Each row is a point. Each copy is the shape, with its points in the same order, turned, moved and blurred by noise. Some copies are also mirrored. Which?

Shape:
72; 53
-29; 25
-50; -29
20; 40
-2; -13
-3; -34
Copy 1:
76; 40
-32; 19
-54; -36
18; 31
-3; -23
-9; -40
Copy 1 is: only turned
Copy 2, 6 rows:
94; 59
-1; 13
-12; -49
48; 40
33; -23
34; -40
Copy 2 is: only turned
Copy 3 (6 x 2):
20; 95
30; -9
-18; -46
26; 41
-16; 4
-36; -4
Copy 3 is: mirrored
Copy 4 (6 x 2):
57; 58
-39; 15
-57; -32
8; 30
-12; -21
-7; -42
Copy 4 is: only turned

Shape, 7 rows:
-44; -32; -6
-43; 42; -25
10; -13; 12
62; -45; -14
54; -22; -14
6; 25; -46
53; -60; 31
Copy 1, 7 rows:
-27; 22; 17
-52; -11; -44
27; 6; -8
66; 56; -18
50; 42; -34
-20; 26; -63
79; 29; 13
Copy 1 is: mirrored
Copy 2:
-10; -28; -50
14; 47; -30
-21; -23; 4
-83; -38; 32
-65; -12; 35
-37; 39; -7
-52; -76; 37
Copy 2 is: mirrored
Copy 3:
-32; -58; 4
-63; 13; 7
16; -25; 23
69; -26; -21
54; -8; -14
-13; 18; -23
69; -56; 24
Copy 3 is: only turned

Shape:
-4; 64; -10
-15; -64; 54
19; 45; 17
24; 22; -31
-18; -10; 10
44; 75; -37
-68; 36; 26
26; 49; -22
Copy 1, 8 rows:
18; 23; 43
-65; -36; -52
5; 33; 8
44; -1; -4
-21; -27; 1
67; 47; 24
-41; -20; 62
43; 23; 9
Copy 1 is: mirrored
Copy 2:
41; -63; 2
-58; 44; 13
42; -24; 19
39; -22; -34
-19; -11; -7
89; -48; -23
-33; -69; 31
57; -36; -16
Copy 2 is: mirrored

Shape, 8 rows:
-24; -40; -23; -1
-11; 49; 68; -33
-14; -4; 9; -26
-21; -20; -20; -48
-36; 11; 18; -35
11; 28; -17; -17
-5; -30; 57; -61
-5; -1; -58; 57
Copy 1:
2; -41; -32; -31
20; 25; 53; 38
8; -3; 0; -14
29; -4; -14; -44
39; -2; 7; 2
-3; 26; -29; -2
19; -10; 62; -34
-37; -28; -86; 8
Copy 1 is: mirrored
Copy 2:
-10; -25; 12; -28
-20; 95; 57; 2
-4; 23; 33; -34
-3; 7; 29; -61
-25; 36; 37; -38
20; 44; -11; -27
0; 28; 92; -27
2; -20; -66; -4
Copy 2 is: only turned
Copy 3, 8 rows:
14; -14; -32; 12
33; 38; 40; -80
17; 12; -14; -35
19; 7; -53; -20
43; 37; -13; -33
-25; 31; -5; -25
43; -23; -20; -84
-32; 5; 6; 62
Copy 3 is: mirrored

Shape, 12 rows:
38; -2; 70; -29; 17; -11
65; 8; -20; -5; 15; 32
64; -20; 44; -8; -28; 10
24; 29; 72; 16; -63; -10
50; 4; -32; -12; 36; 22
-75; 22; -51; 10; 32; -52
-19; 54; 0; -5; 47; -51
32; -18; 21; -12; -30; -34
13; 2; 30; -28; -3; 11
3; -10; 80; 9; 7; 21
-43; 45; -50; -38; 13; -24
-38; 40; -58; -43; 19; -26
Copy 1, 12 rows:
41; 29; 41; 5; 22; -27
74; -22; -35; -15; 6; 28
66; -6; 25; 0; -23; -24
29; 35; 40; 35; -66; 4
58; -9; -46; -23; 38; 19
-95; 7; -66; -21; 23; 4
-35; 53; -39; 12; 48; 9
24; 10; -7; 0; -25; -49
28; 16; 19; -31; 2; 2
9; 0; 62; 22; 18; -1
-43; 32; -63; -59; 10; 22
-43; 37; -70; -68; 18; 11
Copy 1 is: only turned
Copy 2 (12 x 6):
28; -24; 52; -4; 57; 31
-2; -10; -47; -42; 49; 40
-22; -5; 16; -6; 75; 23
-13; 43; 53; 22; 55; 3
24; -30; -43; -48; 23; 43
72; -1; -20; 0; -67; -46
95; 5; 6; -13; -19; -2
2; -16; 21; -11; 38; -23
2; -15; 36; -5; 12; 33
8; -22; 38; 50; 31; 49
47; 23; -7; -46; -66; -1
44; 11; -21; -54; -64; -5
Copy 2 is: mirrored

Shape, 14 rows:
7; 26; -12; -13; -5; -45; 9; 11
-38; -26; -28; 38; 2; 36; -17; -18
-17; -19; -3; -4; -10; -47; 27; -8
11; 7; 18; 6; 2; -36; 63; -46
32; 24; 6; 4; -3; -20; 54; -11
12; -3; 26; -24; -5; -28; 24; -27
-58; 1; -43; -23; 46; 48; -18; -5
16; -1; 5; -26; -29; -22; 2; -9
15; -37; 19; 9; -11; 16; -9; -1
-58; -36; -1; 15; 45; 8; -26; 44
-36; -46; 2; -10; -9; 15; -41; -21
-16; -37; -13; 19; 28; 6; -77; -15
-71; 48; 26; -14; 51; -16; 29; -8
19; 17; 32; 0; -59; -42; 2; -7
Copy 1:
21; 12; -1; -11; 8; -37; 27; 17
-20; -17; -5; 17; 31; 36; -29; -48
6; -22; -8; 14; -16; -43; -7; 0
12; 22; -36; 19; -60; -40; 6; -13
30; 22; -25; 8; -50; -6; 28; 6
0; 21; -12; -7; -40; -32; -14; 12
-79; 6; -16; 8; 57; 25; 7; -7
13; 0; 4; -32; -21; -24; -7; 13
8; 2; 9; -2; -14; 21; -46; 7
-38; -6; 30; 59; 60; 6; -27; 12
-34; -14; 16; -15; 26; 2; -60; -16
-6; 14; -2; 0; 67; 8; -69; -11
-63; 51; 14; 44; 3; -45; 38; -13
48; 11; 35; -31; -35; -39; -3; -8
Copy 1 is: mirrored
Copy 2:
41; -15; -31; -22; -18; -25; 27; 10
-31; 27; -4; 51; 4; -16; -10; -21
2; -23; 9; -29; -5; -31; 30; -7
26; -15; 24; -30; -4; 31; 57; -29
36; -4; -1; -22; -26; 30; 48; 10
21; -18; 10; -43; -18; 14; 7; -11
-25; 58; -50; 9; 37; -11; -27; -3
18; -11; -4; -32; -45; -10; 5; -3
-3; -3; 23; 10; -32; 4; -20; 12
-31; -6; -16; 24; 41; -33; -39; 37
-32; 7; 5; 1; -17; -31; -49; -24
13; 10; -4; 39; 6; -35; -69; -22
-14; -23; -62; -32; 62; 21; 18; -11
24; -56; -7; -20; -70; -6; 18; -6
Copy 2 is: mirrored
Copy 3:
-8; 17; -12; -11; -4; -43; -4; 7
-62; -41; -27; 34; 18; 13; -41; -13
-48; -28; 1; -24; 1; -49; 2; 23
-28; -20; 31; -57; 22; -19; 26; -10
3; 2; 16; -43; -1; -3; 10; -16
2; -29; 21; -20; 5; -41; 17; -3
-45; -24; -58; 74; 44; -6; 15; -9
-4; -20; 7; -2; -28; -37; -2; -5
-1; -46; 16; 22; -2; 1; -34; 9
-41; -30; -27; 57; 30; 0; -25; 74
-46; -58; 4; 53; -1; -29; -27; 1
-28; -39; -7; 65; 42; -35; -67; 3
-53; 21; 16; 24; 53; -14; 61; 26
-9; 6; 48; -21; -50; -39; -12; 2
Copy 3 is: mirrored
Copy 4 (14 x 8):
8; 32; -28; -24; 12; -32; 29; -30
-15; -27; -16; 68; 7; -15; -15; 2
-18; -10; -23; -6; 5; -46; 54; -20
-7; 1; -16; 5; 20; 3; 95; -34
16; 23; -29; -9; 13; 13; 71; -13
-2; 0; 9; -16; -3; -7; 60; -36
-44; -12; 8; 20; 48; 2; -52; 8
6; 2; -11; -20; -24; -14; 30; -33
26; -23; 11; 21; -27; -15; 21; 2
-13; -8; 22; 31; 30; -69; -19; 42
-20; -39; 23; 29; -22; -31; -17; -20
23; -30; 27; 49; 13; -49; -38; -31
-63; 54; 28; 9; 57; -20; 36; -4
14; 31; -16; -4; -52; -29; 56; -45
Copy 4 is: only turned
